Rows are points. A path goes straight from each point to the next, and from the last back to the first. The post is the endless flat space through its rows: a point in 2 columns, a line in 3, a plane in 4, and so on, so that a path can go around it. How many times does the path go around the post? Going back the other way cancels.

Post, one row:
[[-0.08  0.23]]
Path, 24 rows:
[[-0.49  0.46]
 [-0.03  0.39]
 [ 0.12  0.19]
 [ 0.00  0.07]
 [-0.39  0.14]
 [-0.33  0.41]
 [ 0.32  0.71]
 [ 0.17  0.07]
 [-0.10  0.04]
 [-0.33  0.25]
 [-0.22  0.51]
 [ 0.63  0.45]
 [ 0.08  0.13]
 [-0.22  0.09]
 [-0.33  0.35]
 [ 0.23  0.52]
 [ 0.62  0.26]
 [ 0.02 -0.07]
 [-0.75  0.20]
 [-0.23  0.39]
 [-0.28  0.70]
 [ 0.35  0.39]
 [ 0.08  0.07]
 [-0.31 -0.07]]
Times around: 5

Post, 5 rows:
[[-0.19 -0.35 -0.13  0.13 -0.24 -0.16]
 [-0.21 -0.46 -0.19  0.31 -0.04  0.36]
 [-0.02 -0.37  0.05  0.24 -0.33  0.04]
 [ 0.38  0.41 -0.47  0.19 -0.05 -0.38]
 [ 0.08  0.63  0.17 -0.22  0.11 -0.13]]
Path (21 x 6):
[[-0.50 -0.57 -0.33  0.38  0.09 -0.07]
 [ 0.43 -0.44  0.09  0.28 -0.48 -0.50]
 [ 0.25 -0.30 -0.54  0.60  0.34  0.49]
 [-0.07 -0.14 -0.46  0.42  0.17  0.16]
 [-0.74 -0.33  0.07  0.07 -0.26  0.00]
 [-0.34 -0.39 -0.11  0.24  0.22 -0.01]
 [ 0.14 -0.20 -0.10  0.16 -0.02  0.11]
 [ 0.07  0.03 -0.29  0.01 -0.15 -0.28]
 [-0.23  0.25 -0.07 -0.13 -0.11  0.08]
 [-0.64 -0.57  0.03  0.16 -0.06  0.18]
 [ 0.09 -0.29  0.00  0.24 -0.08 -0.56]
 [ 0.32  0.23 -0.11  0.44  0.19  0.31]
 [-0.49  0.04  0.36 -0.16 -0.11 -0.65]
 [ 0.22 -0.78 -0.13  0.57 -0.03  0.05]
 [-0.12 -0.37 -0.28  0.09 -0.39 -0.90]
 [ 0.11 -0.05  0.12  0.42  0.29  0.76]
 [-0.16 -0.18  0.30  0.01  0.55  0.42]
 [-0.63 -0.88  0.17  0.59 -0.30  0.41]
 [-0.40  0.21  0.11 -0.33 -0.57 -0.55]
 [ 0.39  0.02 -0.11  0.32 -0.42  0.58]
 [ 0.18  0.00 -0.35  0.61 -0.50 -0.25]]
Times around: 1

Post, 11 rows:
[[ 0.24 -0.37  0.39 -0.35 -0.02 -0.17  0.22  0.51 -0.17  0.17 -0.19  0.22]
 [ 0.11 -0.17  0.16 -0.44 -0.21 -0.14  0.31  0.74 -0.13 -0.60  0.30  0.09]
 [-0.25  0.23  0.31  0.30  0.15  0.84  0.23  0.75  0.38  0.01  0.37  0.29]
 [-0.12  0.45 -0.41 -0.30  0.30 -0.42 -0.30  0.17  0.16  0.42  0.22 -0.03]
 [-0.22  0.07  0.03 -0.63 -0.32 -0.21  0.09  0.47  0.14 -0.18 -0.05 -0.24]
 [ 0.06  0.32  0.11  0.26  0.02  0.22  0.15 -0.09  0.24  0.19  0.56 -0.30]
 [ 0.49  0.25  0.03 -0.52  0.47  0.38  0.64  0.00  0.04 -0.52  0.11 -0.21]
 [-0.26  0.15  0.19  0.01  0.12 -0.61  0.44  0.17 -0.34  0.10 -0.08 -0.37]
 [-0.26 -0.10 -0.03 -0.22  0.25  0.03 -0.15  0.01 -0.11 -0.15  0.16  0.08]
 [ 0.33 -0.11 -0.74  0.33  0.10  0.39 -0.24 -0.79 -0.61 -0.34  0.23 -1.09]
 [-0.18  0.26 -0.41  0.39 -0.24 -0.41 -0.08  0.02  0.46 -0.06  0.10 -0.30]]
Path, 28 rows:
[[ 0.43  0.39  0.02 -0.19 -0.03  0.65  0.11  0.14  0.37  0.17  0.37  0.02]
 [-0.01  0.07  0.25  0.21  0.07 -0.04  0.12 -0.03 -0.01 -0.19 -0.18  0.05]
 [-0.07 -0.08  0.73 -0.01 -0.47  0.02  0.05  0.17 -0.05  0.08 -0.37 -0.05]
 [-0.04  0.40 -0.06 -0.73  0.33  0.26 -0.17  0.64  0.38 -0.36  0.13 -0.21]
 [ 0.29  0.79  0.14  0.30  0.43  0.08  0.25  0.39  0.19  0.12  0.13 -0.06]
 [-0.36  0.25  0.31  0.11  0.81  0.19  0.12  0.35  0.07 -0.73  0.54  0.05]
 [-0.29 -0.03 -0.59 -0.27  0.22  0.08 -0.20  0.52  0.08 -0.44  0.03 -0.38]
 [ 0.44  0.26  0.18 -0.64  0.41 -0.15  0.41 -0.01 -0.11  0.48  0.41 -0.08]
 [ 0.58  0.33  0.06 -0.29 -0.09  0.47  0.54 -0.05  0.00 -0.27  0.37 -0.21]
 [-0.20  0.63  0.14 -0.29 -0.08 -0.47 -0.39 -0.04 -0.01  0.36  0.26 -0.27]
 [ 0.15  0.08 -0.20  0.31 -0.25 -0.53  0.27 -0.04 -0.17 -0.04 -0.38 -1.00]
 [ 0.20 -0.02 -0.15  0.16 -0.24 -0.04  0.06 -0.23 -0.17  0.04  0.52 -0.84]
 [ 0.11  0.11 -0.06 -0.02  0.16 -0.33 -0.02 -0.46  0.25  0.39  0.50  0.15]
 [ 0.53  0.22 -0.11  0.34  0.20  0.51  0.65 -0.26  0.28 -0.69  0.07  0.01]
 [ 0.39  0.06  0.62 -0.17 -0.04  0.03 -0.26  0.05 -0.11  0.39  0.42 -0.09]
 [-0.26  0.36 -0.22 -0.20  0.37 -0.21 -0.30  0.52 -0.36 -0.03  0.19 -0.75]
 [ 0.69 -0.16  0.16  0.01 -0.17 -0.71 -0.04  0.14  0.47  0.30  0.02 -0.19]
 [-0.42  0.12  0.35  0.00  0.54 -0.36  0.93  0.30 -0.39 -0.55  0.23 -0.11]
 [ 0.19  0.06 -0.23 -0.42  0.12 -0.37  0.15  0.80 -0.03  0.32  0.58  0.60]
 [ 0.07  0.00 -0.45 -0.39 -0.50 -0.64 -0.28  0.26 -0.65  0.27  0.09 -0.24]
 [-0.03  0.18  0.44 -0.45  0.12 -0.48  0.26  0.09  0.06 -0.36  0.28  0.18]
 [-0.14 -0.11  0.42 -0.50 -0.04 -0.34 -0.29  0.27  0.27  0.07  0.44 -0.05]
 [-0.50  0.06  0.80 -0.17  0.44  0.57  0.78 -0.06 -0.07 -0.05  0.22 -0.46]
 [-0.09 -0.48  0.57 -0.47 -0.41 -0.44  0.04  0.10  0.05 -0.39  0.20 -0.10]
 [ 0.80  0.27  0.07 -0.50  0.34  0.37  0.20 -0.07  0.29 -0.03 -0.09 -0.39]
 [ 0.34  0.11 -0.50 -0.17  0.14  0.39  0.04  0.60  0.18 -0.01 -0.12 -0.49]
 [-0.46  0.21  0.05 -0.12  0.40  0.39  0.38  0.36 -0.24  0.52 -0.02 -0.66]
 [-0.19 -0.11 -0.25  0.20 -0.34  0.17  0.16  0.85  0.03  0.33 -0.50 -0.26]]
Times around: 4

Post (17 x 18):
[[-0.28 -0.24  0.20 -0.10  0.39  0.49 -0.23  0.54  0.11 -0.01 -0.19 -0.24
   0.07  0.43 -0.05 -0.18  0.11  0.28]
 [-0.15  0.19 -0.26 -0.20  0.26 -0.50 -0.51  0.00 -0.27  0.10 -0.28 -0.49
   0.44  0.05 -0.45 -0.56  0.10 -0.29]
 [ 0.39  0.21 -0.50 -0.22  0.79 -0.04 -0.35  0.39 -0.49  0.13  0.19 -0.16
   0.06 -0.20 -0.36 -0.39  0.14 -0.18]
 [ 0.68  0.06 -0.28 -0.21  0.06 -0.25  0.03 -0.38  0.23  0.20  0.43  0.02
   0.61 -0.31 -0.37  0.64  0.16 -0.07]
 [-0.35 -0.62  0.07 -0.17 -0.07  0.82  0.16 -0.21  0.08  0.32 -0.37  0.61
  -0.70 -0.34  0.54  0.54  0.76  0.59]
 [ 0.34  0.19 -0.03 -0.29  0.01 -0.16 -0.23 -0.22 -0.15 -0.13  0.12  0.00
   0.04 -0.03 -0.95 -0.33  0.22 -0.58]
 [ 0.29  0.40 -0.01  0.26  0.37 -0.25  0.08  0.20  0.01  0.12 -0.03  0.01
  -0.05 -0.06 -0.07  0.17  0.45  0.16]
 [-0.33 -0.38 -0.09 -0.17  0.69 -0.11 -0.04  0.13 -0.48 -0.36 -0.13  0.25
  -0.10 -0.16 -0.04 -0.34  0.34  0.10]
 [ 0.14 -0.48 -0.47 -0.13  0.25 -0.27 -0.28  0.15 -0.18 -0.06  0.24 -0.28
  -0.31  0.43  0.09 -0.47 -0.08  0.02]
 [ 0.03  0.33 -0.71  0.03 -0.16 -0.41  0.20 -0.02  0.22 -0.02  0.26 -0.28
   0.05 -0.63 -0.66  0.11  0.16 -0.33]
 [-0.53  0.03  0.17 -0.67 -0.68  0.52  0.15  0.04  0.55 -0.19  0.11  0.90
  -0.23  0.15  0.61  0.04 -0.08 -0.18]
 [ 0.37  0.28 -0.44 -0.41  0.12 -0.73 -0.31  0.13  0.24 -0.26 -0.38 -0.55
   0.12 -0.22 -0.74 -0.26  0.00 -0.19]
 [-0.25 -0.28  0.34 -0.33 -0.15  0.34  0.18  0.33  0.06  0.11 -0.14  0.17
  -0.02 -0.23  0.37 -0.51  0.17  0.19]
 [-0.15 -0.56 -0.14  0.25  0.08  0.57 -0.42  0.41  0.06 -0.12 -0.21  0.46
  -0.10  0.01  0.38 -0.65  0.16  0.44]
 [-0.14 -0.45  0.27 -0.09 -0.15  0.55 -0.24 -0.04 -0.22 -0.23 -0.24 -0.04
  -0.14 -0.19  0.54 -0.14 -0.09 -0.24]
 [-0.13  0.01 -0.06 -0.01  0.39  0.19  0.04 -0.30 -0.01  0.07 -0.25  0.21
  -0.12  0.07 -0.06 -0.46 -0.40  0.24]
 [-0.27 -0.08 -0.01 -0.20 -0.30  0.51  0.09  0.00 -0.43 -0.05 -0.05  0.72
  -0.20  0.17  0.41  0.04 -0.26  0.73]]
Path:
[[-0.20 -0.49 -0.07 -0.10 -0.04  0.28 -0.68  0.24 -0.24 -0.26 -0.17  0.00
  -0.17 -0.07  0.26  0.21  0.25  0.29]
 [-0.07 -0.19 -0.70 -0.23 -0.40 -0.36 -0.34 -0.36  0.88  0.40  0.05 -0.65
  -0.74 -0.41 -0.35 -0.30 -0.08  0.10]
 [-0.32 -0.05 -0.14 -0.64 -0.25 -0.20 -0.44  0.76 -0.03 -0.26 -0.03 -0.11
  -0.11  0.05 -0.30 -0.13  0.57 -0.46]
 [-0.67 -0.55 -0.19  0.00 -0.11  0.32  0.13 -0.14  0.16 -0.01 -0.56 -0.45
   0.00  0.18 -0.06  0.12 -0.33 -0.01]
 [-0.32 -0.21 -0.06 -0.59 -0.09  0.19 -0.07  0.48  0.96 -0.63 -0.73  0.02
  -0.62  0.71 -0.12  0.12  0.35  0.01]
 [ 0.30  0.03  0.22 -0.22  0.37  0.24  0.68 -0.16  0.14  0.21  0.43  0.38
   0.26  0.53  0.02  0.38  0.02  0.43]
 [ 0.09  0.07 -0.38 -0.25 -0.31  0.07 -0.10  0.19 -0.38  0.17 -0.20 -0.14
  -0.09 -0.19 -0.20  0.21  0.33 -0.34]
 [-0.11 -0.02 -0.11 -0.38 -0.04 -0.37  0.04  0.31  0.26  0.35 -0.04  0.16
  -0.67  0.30  0.62 -0.14  0.15  0.09]
 [-0.36 -0.15 -0.11 -0.38  0.15  0.22 -0.24 -0.19  0.05  0.59  0.13 -0.42
   0.42 -0.16 -0.44 -0.07 -0.04  0.33]
 [-0.47  0.07 -0.19 -0.35  0.31 -0.16 -0.46 -0.16 -0.07  0.13 -0.38 -0.50
  -0.10 -0.26 -0.53 -1.03  0.31 -0.41]
 [-0.55 -0.40 -0.47 -0.73  0.33  0.49 -0.44  0.33 -0.08 -0.66 -0.13  0.60
  -0.51  0.10  0.03 -1.11  0.25  0.04]
 [-0.06 -0.19  0.27 -0.29  0.02 -0.04 -0.59 -0.08  0.18  0.36 -0.47 -0.37
   0.20  0.24  0.31 -0.58  0.04  0.12]
 [ 0.24 -0.44 -0.30 -0.22 -0.33 -0.21 -0.68  0.42 -0.06 -0.12  0.28 -0.47
   0.89 -0.25 -0.55 -0.33 -0.12 -0.21]
 [ 0.29 -0.62 -0.64  0.25  0.22 -0.20  0.02  0.03 -0.18 -0.04 -0.03  0.38
   0.27 -0.01 -0.32  0.15  0.04  1.11]
 [ 0.17 -0.03  0.33 -0.18  0.41  0.42  0.37 -0.40  0.03  0.37  0.09  0.46
   0.09  0.04  0.20  0.14  0.19 -0.42]
 [-0.12 -0.10  0.24  0.00 -0.25  0.20  0.19  0.53  0.32  0.14  0.00  0.01
   0.23 -0.25  0.31 -0.01 -0.08  0.35]
 [ 0.17 -0.37  0.02 -0.36 -0.17  0.27 -0.27  0.50  0.19 -0.46  0.10  0.08
  -0.65  0.13  0.00 -0.14  0.03  0.28]
 [-0.21  0.00  0.19 -0.30 -0.24  0.36 -0.01 -0.50  0.45  0.01 -0.46  0.47
   0.33 -0.81 -0.10  0.05  0.28  0.10]
 [-0.38  0.29  0.15 -0.35  0.11 -0.53 -0.42  0.38  0.50  0.11 -0.07 -0.37
   0.57  0.02 -0.54 -0.90  0.37 -0.34]
 [ 0.21  0.09 -0.13 -0.33  0.12 -0.84 -0.16 -0.06  0.56  0.11  0.38 -0.18
   0.15  0.73 -0.22  0.06 -0.26 -0.13]
 [ 0.19 -0.43  0.40 -0.33  0.03  0.46  0.11  0.57  0.01  0.23 -0.14 -0.25
   0.55 -0.45  0.06 -0.18  0.16 -0.03]
 [-0.50  0.60 -0.20 -0.27 -0.11 -0.07  0.59 -0.32 -0.19  0.46 -0.31  0.12
   0.01 -0.18 -0.01  0.53  0.15  0.45]
 [-0.48  0.23  0.10 -0.10 -0.19 -0.37  0.34 -0.28  0.42 -0.06 -0.42 -0.28
   0.26 -0.65  0.18 -0.50  0.05  0.25]
 [ 0.38  0.03 -0.19 -0.15 -0.37  0.14 -0.20 -0.36  0.55 -0.07  0.05  0.35
  -0.19  0.32  0.28 -0.09 -0.62  0.37]
 [-0.17 -0.21  0.00 -0.84 -0.25 -0.27 -0.16 -0.15  0.27 -0.29  0.20 -0.60
  -0.48 -0.01 -0.04 -0.49 -0.34 -0.79]
 [-0.24  0.15  0.08 -0.87 -0.17 -0.75 -0.30  0.03 -0.17 -0.28 -0.46 -0.55
   0.25 -0.31  0.08 -0.97  0.11 -0.19]
 [-0.28 -0.01 -0.04  0.19  0.30  0.58  0.63  0.12 -0.36 -0.15 -0.33  0.52
  -0.70 -0.52  0.02 -0.38  0.34  0.10]
 [-0.16 -0.30 -0.29 -0.09 -0.23 -0.45  0.33  0.00  0.15 -0.08 -0.51 -0.01
  -0.21 -0.03  0.04  0.54  0.08 -0.13]
 [ 0.14 -0.24 -0.29  0.08 -0.16 -0.58 -0.63  0.39  0.44  0.02  0.09 -0.25
  -0.11  0.43  0.07  0.03  0.06 -0.67]]
Times around: 0

Post:
[[ 0.14  0.17 -0.19  0.52  0.16  0.54  0.06 -0.09 -0.15  0.40  0.03 -0.29
   0.12  0.41 -0.14  0.34 -0.08  0.52]
 [ 0.34  0.14 -0.35  0.22  0.06  0.26  0.19  0.23 -0.25  0.18 -0.01  0.10
   0.00 -0.14 -0.20  0.46 -0.49  0.71]
 [-0.55 -0.44  0.60  0.62  0.35 -0.38  0.04  0.01 -0.14 -0.64 -0.53  0.19
   0.06  0.03 -0.34 -0.15  0.06  0.19]
 [ 0.13  0.56  0.01 -0.24 -0.35 -0.11  0.28  0.08  0.29  0.25 -0.22  0.27
   0.20 -0.18  0.59 -0.12 -0.40  0.42]
 [-0.16  0.33  0.11  0.51  0.17  0.18 -0.17  0.17  0.27  0.32  0.16  0.30
   0.07  0.30 -0.14 -0.19  0.57 -0.47]
 [-0.30  0.37 -0.05 -0.38  0.10 -0.24 -0.38 -0.64  0.06  0.27 -0.14  0.15
   0.45 -0.39 -0.03 -0.18 -0.09  0.17]
 [ 0.09 -0.43 -0.18  0.00  0.33  0.51 -0.14  0.03  0.40 -0.02  0.35 -0.37
   0.27  0.05 -0.19  0.41  0.25 -0.67]
 [-0.75  0.34  0.26  0.08  0.28  0.24  0.28 -0.27  0.19  0.04  0.27  0.62
  -0.16 -0.47 -0.15 -0.23  0.36  0.57]
 [-0.32  0.23 -0.15  0.26 -0.15  0.59 -0.29  0.83  0.26  0.03  0.14  0.00
  -0.23 -0.20 -0.42 -0.29 -0.24 -0.45]
 [-0.06  0.42  0.07 -0.25  0.53 -0.22  0.15 -0.12 -0.10  0.12 -0.06 -0.46
   0.46  0.11 -0.32 -0.19 -0.04 -0.33]
 [-0.16  0.86 -0.62  0.12  0.19  0.24 -0.30  0.33  0.02  0.51 -0.24  0.36
  -0.23  0.62  0.41  0.37  0.00  0.22]
 [-0.38 -0.16  0.16  0.15  0.19  0.08 -0.16  0.31  0.38  0.13  0.42  0.25
   0.09 -0.54 -0.16 -0.55  0.33  0.34]
 [-0.08  0.16  0.08 -0.30 -0.05 -0.40 -0.14 -0.01  0.38 -0.11  0.34  0.05
   0.07  0.19 -0.21 -0.30  0.19 -0.10]
 [ 0.00 -0.70 -0.22  0.00 -0.43  0.12  0.05 -0.11 -0.16 -0.27  0.44  0.03
   0.18 -0.49  0.29  0.02 -0.20  0.22]
 [-0.15  0.17 -0.05 -0.03 -0.20  0.11 -0.22  0.03  0.04  0.24  0.46 -0.08
   0.30 -0.38  0.04  0.35  0.35 -0.11]
 [ 0.39 -0.08  0.16 -0.39 -0.21  0.39 -0.10  0.62 -0.22 -0.35  0.09  0.49
  -0.04 -0.01  0.12  0.04 -0.37  0.61]
 [ 0.37  0.18 -0.17 -0.37 -0.15 -0.32 -0.12 -0.06  0.20 -0.28 -0.25 -0.03
   0.35 -0.20  0.05 -0.33  0.17  0.21]]
Path, 31 rows:
[[-0.21 -0.17  0.27 -0.11  0.54  0.47 -0.36 -0.51 -0.15 -0.03  0.14  0.16
   0.60  0.10 -0.08  0.54  0.41 -0.18]
 [-0.12 -0.26  0.03 -0.13 -0.08 -0.21  0.16  0.31  0.10 -0.19  0.01  0.17
   0.35 -0.35 -0.06  0.16  0.40  0.74]
 [-0.17 -0.14 -0.37  0.13 -0.31  0.51  0.08 -0.23  0.05 -0.04 -0.46  0.01
  -0.03 -0.36  0.09  0.00 -0.08  0.31]
 [-0.05 -0.35 -0.04 -0.05  0.64  0.26 -0.88  0.43  0.51  0.15 -0.18  0.28
  -0.07 -0.65 -0.18  0.19 -0.11  0.05]
 [-0.14  0.48 -0.03 -0.05  0.65  0.47 -0.06 -0.03 -0.99  0.04  0.69  0.62
  -0.25  0.07  0.06  0.19  0.05  0.36]
 [ 0.10  0.18  0.05 -0.62  0.17 -0.49  0.38 -0.36  0.22 -0.06  0.44 -0.17
   0.58 -0.50  0.34 -0.18 -0.13  0.78]
 [-0.17  0.39  0.00 -0.17 -0.23  0.21 -0.09  0.84  0.17 -0.08  0.48  0.11
  -0.12 -0.24 -0.52 -0.09 -0.08  0.20]
 [-1.05 -0.01  0.07  0.05  0.67  0.21  0.41 -0.12  0.24 -0.04  0.11 -0.12
  -0.13 -0.11 -0.53 -0.35 -0.10  0.07]
 [ 0.19  0.45 -0.08 -0.15 -0.11  0.15 -0.22  0.33 -0.26  0.14  0.16 -0.12
  -0.26 -0.09 -0.69 -0.09 -0.05 -0.46]
 [-0.03  0.05  0.15  0.41  0.64  0.57  0.49 -0.11  0.40 -0.21 -0.29 -0.15
  -0.34 -0.15 -0.19 -0.38  0.23  0.61]
 [-0.18  0.16 -0.24  0.18 -0.24  0.17 -0.56  0.39 -0.16  0.19 -0.12  0.32
  -0.17 -0.17  0.28  0.24 -0.85  0.91]
 [-0.15  0.09 -0.03 -0.13  0.35  0.09 -0.22 -0.22  0.32 -0.02 -0.28 -0.06
   0.46 -0.04  0.02  0.02 -0.13  0.54]
 [-0.19 -0.03 -0.08  0.01  0.43  0.49 -0.13  0.12  0.15  0.81 -0.09 -0.18
   0.55  0.74  0.07  0.06 -0.43  0.07]
 [ 0.27  0.34 -0.33 -0.14 -0.80  0.59  0.11  0.50 -0.30  0.34  0.45 -0.06
   0.11 -0.66  0.29 -0.17 -0.12  0.59]
 [ 0.29  0.48  0.22 -0.16  0.40  0.46  0.53  0.11 -0.08 -0.08 -0.24  0.29
  -0.51  0.05 -0.29  0.23 -0.56 -0.09]
 [-0.21  0.29 -0.23  0.00 -0.04 -0.58  0.03  0.00  0.20 -0.20  0.34 -0.05
  -0.17 -0.54  0.20 -0.58  0.23  0.21]
 [ 0.31  0.28 -0.11  0.05  0.06  0.31 -0.09  0.55 -0.20  0.01  0.14  0.16
   0.08  0.07  0.08  0.23 -0.83  0.48]
 [-0.67  0.37  0.19 -0.28 -0.04 -0.27 -0.17 -0.47 -0.17 -0.03  0.01  0.39
   0.22  0.03 -0.43 -0.07 -0.21  0.69]
 [-0.15 -0.13 -0.41  0.91  0.55  0.51 -0.30  0.40  0.09  0.28 -0.50  0.36
   0.08  0.29 -0.23 -0.41 -0.29  0.30]
 [-0.25 -0.02 -0.01 -0.19  0.75 -0.15  0.00 -0.33  0.48 -0.78 -0.51  0.35
  -0.08  0.35  0.34  0.54  0.35  0.31]
 [ 0.41 -0.09  0.07  0.08  0.02  0.18 -0.19  0.25  0.01 -0.19  0.33 -0.40
   0.31 -0.15  0.07 -0.26  0.75 -0.56]
 [ 0.02  0.74 -0.31 -0.45 -0.01  0.28  0.41 -0.02  0.05  0.01 -0.11 -0.45
  -0.16 -0.04 -0.40 -0.23 -0.55  0.25]
 [ 0.77 -0.20 -0.29  0.40 -0.40  0.21  0.01 -0.15  0.02  0.17 -0.08 -0.57
   0.24  0.53 -0.25  0.50  0.37  0.09]
 [-0.05 -0.49 -0.17  0.44  0.31  0.05  0.13 -0.28  0.77 -0.07  0.02  0.37
  -0.37 -0.78  0.25  0.14  0.61  0.83]
 [-0.12  0.15 -0.28 -0.18  0.38 -0.33 -0.27 -0.01  0.68 -0.24  0.09  0.03
  -0.14  0.15 -0.12  0.54  0.41 -0.03]
 [-0.73 -0.11  0.33  0.51  0.55  0.41 -0.22  0.16 -0.15 -0.27 -0.54  0.50
   0.17 -0.17 -0.14 -0.32 -0.39  1.24]
 [ 0.78 -0.28 -0.47  0.72 -0.63  0.96  0.04  1.01  0.34  0.35  0.46  0.49
  -0.03 -0.26 -0.13 -0.49 -0.03  0.33]
 [ 0.25  0.22 -0.02 -0.22  0.02  0.32  1.03 -0.33  0.37 -0.01  0.10  0.24
   0.03 -0.35 -0.19  0.41  0.48  0.42]
 [-0.90  0.73 -0.11 -0.78  0.85  0.28  0.45 -0.50 -0.30 -0.12 -0.04  0.40
  -0.37  0.12  0.21 -0.14 -0.08  0.60]
 [ 0.06 -0.16 -0.12  0.58  0.04  0.29 -0.23  0.09 -0.16  0.16  0.48 -0.35
  -0.15 -0.04  0.00  0.09  0.11 -0.39]
 [-0.63 -0.17  0.22  0.64  0.47 -0.18 -0.67  0.57  0.13 -0.23 -0.13 -0.06
   0.14  0.39 -0.03  0.11 -0.06 -0.69]]
Times around: 4
